Rows are points. The ring and each string are closed loops that go straight from each point to the next, and from the last back to the first. Before rounding, they use only three directions, however many columns there are. Count how often each string passes through the ring. Passing back the other way cancels.

Ring:
[[ 5.0  2.5  3.3]
 [-0.9  3.3  4.1]
 [-4.8  2.4  3.7]
 [-6.9 -0.6  2.5]
 [-5.3 -3.7  0.8]
 [-2.4 -5.7 -1.2]
 [ 1.4 -6.1 -3.2]
 [ 4.3 -4.9 -3.5]
 [ 7.4 -1.9 -1.3]
 [ 7.6  0.7  1.4]]
String (25 x 3):
[[ 2.7 -0.4  0.6]
 [ 3.8 -0.6 -1.0]
 [ 9.8 -2.0 -2.9]
 [ 9.2 -3.6 -3.4]
 [ 6.8 -3.7 -1.3]
 [ 3.1 -2.7 -0.8]
 [ 5.8 -3.7 -0.8]
 [ 7.9 -4.9 -3.9]
 [ 6.5 -3.2 -1.0]
 [ 4.0 -2.0 -0.3]
 [ 9.7 -1.6  0.3]
 [11.4  0.4  1.3]
 [11.4  2.8  3.5]
 [ 9.0  3.8  5.4]
 [ 3.9  1.5  4.0]
 [-0.1  0.5  1.6]
 [ 0.6  0.4  2.6]
 [ 0.4  1.5  4.3]
 [-2.9  4.2  5.6]
 [-1.3  2.7  4.8]
 [ 0.5 -0.6  1.6]
 [-1.0  1.6  2.1]
 [ 0.7  4.6  4.0]
 [ 3.3  3.5  3.1]
 [ 1.6  0.5  0.5]]
Times through: 1

Ring:
[[-4.1  1.6 -3.7 -1.7]
 [-5.4 -2.9 -4.4  1.2]
 [-4.4 -6.2 -3.9  3.4]
 [-1.3 -7.7 -2.2  4.7]
 [ 1.6 -6.2  0.0  4.5]
 [ 3.8 -3.1  2.0  3.5]
 [ 5.2  2.9  4.0  0.9]
 [ 4.1  6.5  3.1 -1.8]
 [ 1.5  6.9  0.7 -3.5]
 [-0.9  5.6 -1.4 -3.6]]
String, 28 rows:
[[ -6.0  -3.2  -6.9  -1.0]
 [ -8.9  -3.0  -4.9   2.6]
 [ -4.8  -1.5  -1.4   3.3]
 [ -1.4  -1.7  -1.5   1.5]
 [ -2.6  -7.1  -5.0   1.8]
 [ -3.9 -12.4  -6.6   4.3]
 [ -1.2 -10.9  -5.7   2.8]
 [ -1.4 -12.8  -3.2   6.9]
 [ -0.6  -6.8   1.1   7.5]
 [  0.4  -3.0   1.3   4.5]
 [  1.1  -2.3   0.5   2.8]
 [  2.6  -1.9   3.3   4.8]
 [  3.8  -0.1   5.3   5.2]
 [  2.1   1.1   3.0   2.7]
 [  2.8  -0.5   0.2   0.3]
 [  6.0   1.3   2.0  -0.7]
 [  7.2   8.2   7.6   0.3]
 [  4.3   8.0   5.9   0.1]
 [  0.6   2.7   1.6   1.0]
 [  0.5   3.5   1.9   0.7]
 [  1.9   2.8  -0.9  -2.7]
 [  2.0   6.7  -1.1  -5.6]
 [ -0.1  10.0  -0.4  -5.9]
 [ -1.8   6.9   0.1  -2.3]
 [ -1.0   1.9  -0.4   0.0]
 [ -1.4   1.8  -0.1   0.7]
 [ -1.6   0.6  -1.6  -0.1]
 [ -1.7  -1.2  -3.5  -0.9]]
Times through: 4
String:
[[ -5.9  -5.7  -6.8   0.6]
 [ -1.7  -3.5  -3.6   0.4]
 [ -1.5  -1.9  -1.7   1.4]
 [ -3.8  -3.1  -1.0   4.2]
 [ -4.6  -6.9  -2.3   5.8]
 [ -1.5  -1.4   0.1   3.1]
 [ -0.3  -3.3  -1.7   1.7]
 [  0.3  -7.4  -3.2   2.5]
 [  1.2 -10.4  -2.6   4.7]
 [  2.0  -8.9   0.6   6.8]
 [  1.5  -3.3   3.5   6.6]
 [  1.2  -1.2   1.3   2.9]
 [  3.0  -3.0  -0.1   1.5]
 [  5.1  -3.4   0.2   0.9]
 [  7.5   0.6   5.8   3.2]
 [  6.4   4.2   7.4   3.3]
 [  3.1   4.8   5.7   2.7]
 [  2.1   1.7   1.4   0.5]
 [  2.7   0.1  -1.0  -1.4]
 [  5.8   5.7   2.2  -3.3]
 [  6.1  12.0   5.6  -3.9]
 [  3.1  10.4   4.5  -2.4]
 [  0.4   6.4   3.0   0.2]
 [  0.8   2.6  -0.6  -1.6]
 [ -0.6   4.5   1.5   0.3]
 [ -1.6   7.9   1.1  -1.9]
 [ -2.8   8.4  -2.9  -6.1]
 [ -3.0   4.1  -5.6  -6.2]
 [ -2.1   0.5  -4.9  -3.4]
 [ -1.0  -0.2  -2.1  -0.4]
 [ -3.5   1.6  -1.0   0.9]
 [ -6.4   0.6  -2.9   1.2]
 [ -9.7  -2.8  -6.1   1.6]]
Times through: 1

Ring (7 x 6):
[[  1.7   4.0  -2.4   1.2  -1.5   2.3]
 [  1.5   0.7  -1.6   2.0  -4.0   3.3]
 [  0.1  -2.3  -1.6   1.0  -0.9   1.5]
 [ -1.1  -2.9  -2.7  -0.4   3.8   0.2]
 [ -1.1  -0.6  -1.5  -2.6   8.8  -7.2]
 [  0.1   2.7   0.2  -3.2   9.1 -12.1]
 [  1.4   4.7  -1.5  -0.5   2.6  -3.4]]
String:
[[  0.1  -0.5  -3.1   1.0  -0.1   3.9]
 [  0.4   0.4  -1.8   0.2   1.1  -0.3]
 [  1.1   0.2  -3.1   2.6  -4.5   7.3]
 [  2.4   2.3  -2.4   3.7  -8.3   8.2]
 [  2.3   3.5  -0.7   1.4  -3.2  -0.2]
 [  1.1   2.5  -1.3   0.1   0.9  -1.8]
 [  1.0   3.4  -2.9   0.4   1.2   1.4]
 [  0.8   3.4  -2.6  -0.2   2.6  -0.4]
 [  0.6   2.0  -1.3  -0.7   3.2  -3.7]
 [  1.5   5.1   1.3  -2.6   6.1 -12.9]
 [  1.5   6.5  -0.2  -2.2   6.2  -9.8]
 [  0.9   4.0  -2.5  -0.5   3.3  -1.6]
 [  1.0   3.8  -2.6   0.0   1.9   0.0]
 [  2.2   6.5  -3.8   1.7  -2.2   5.5]
 [  2.1   4.1  -1.4   1.3  -2.5   0.8]
 [  1.8   2.3  -0.8   1.1  -2.5  -0.3]
 [  2.5   1.1  -0.8   3.3  -8.5   5.0]
 [  1.3  -0.9  -1.8   2.7  -5.9   5.7]
 [  0.3   0.2  -2.4   0.4   1.0   1.2]
 [  0.5  -0.8  -0.5   0.1   0.6  -2.7]
 [  0.3  -1.3  -0.5   0.1   0.7  -2.7]
 [  0.1  -3.8   0.1   0.7  -1.4  -1.7]
 [ -0.1  -4.0  -2.2   2.0  -3.1   5.2]]
Times through: 1
String (31 x 6):
[[ -0.1   1.2   0.8  -3.3   8.8 -12.9]
 [ -0.1   0.5  -0.7  -1.8   6.0  -7.1]
 [ -1.3  -1.5  -0.7  -3.2   9.9  -9.7]
 [ -2.4  -3.7  -3.5  -2.2   9.4  -2.3]
 [ -1.9  -3.4  -4.1  -0.7   5.9   2.1]
 [ -2.0  -4.3  -5.0   0.1   4.2   5.6]
 [ -1.8  -5.1  -3.7   0.1   3.4   3.4]
 [ -1.0  -3.9  -1.4  -0.5   3.0  -1.8]
 [  0.0  -1.2  -0.3  -0.9   3.1  -5.2]
 [ -0.1  -0.4  -2.4   0.0   2.3   0.2]
 [ -0.8  -2.0  -3.6   0.3   2.3   3.4]
 [ -1.8  -4.6  -3.9  -0.1   3.9   3.5]
 [ -1.8  -4.0  -3.0  -1.0   5.7  -0.2]
 [ -2.3  -3.6  -4.6  -1.0   7.1   2.2]
 [ -1.2  -1.1  -3.5  -1.0   6.0   0.0]
 [ -0.4   0.1  -1.9  -1.4   5.6  -3.9]
 [ -0.1   0.7  -0.9  -1.8   6.1  -6.7]
 [ -0.2   1.3  -2.1  -1.5   6.0  -4.0]
 [ -0.1   2.8  -1.4  -2.7   8.8  -8.3]
 [  0.7   5.3   1.6  -4.5  11.3 -17.9]
 [  1.4   5.8   2.4  -3.9   9.1 -18.1]
 [  1.1   3.7   0.4  -1.9   5.2  -9.7]
 [  1.6   5.9   0.3  -2.0   5.3 -10.1]
 [  1.7   6.5  -1.1  -1.3   4.3  -6.1]
 [  1.3   5.5  -2.5  -0.6   3.5  -2.0]
 [  0.7   2.9  -2.3  -0.4   3.0  -1.5]
 [  0.7   2.5  -1.0  -1.0   3.7  -5.0]
 [  0.5   2.5  -1.9  -0.8   3.9  -3.0]
 [  0.4   3.7  -1.9  -1.8   6.5  -5.4]
 [  0.3   4.1   0.4  -3.9  10.6 -14.4]
 [  0.0   3.0   2.1  -5.0  12.5 -19.5]]
Times through: 1
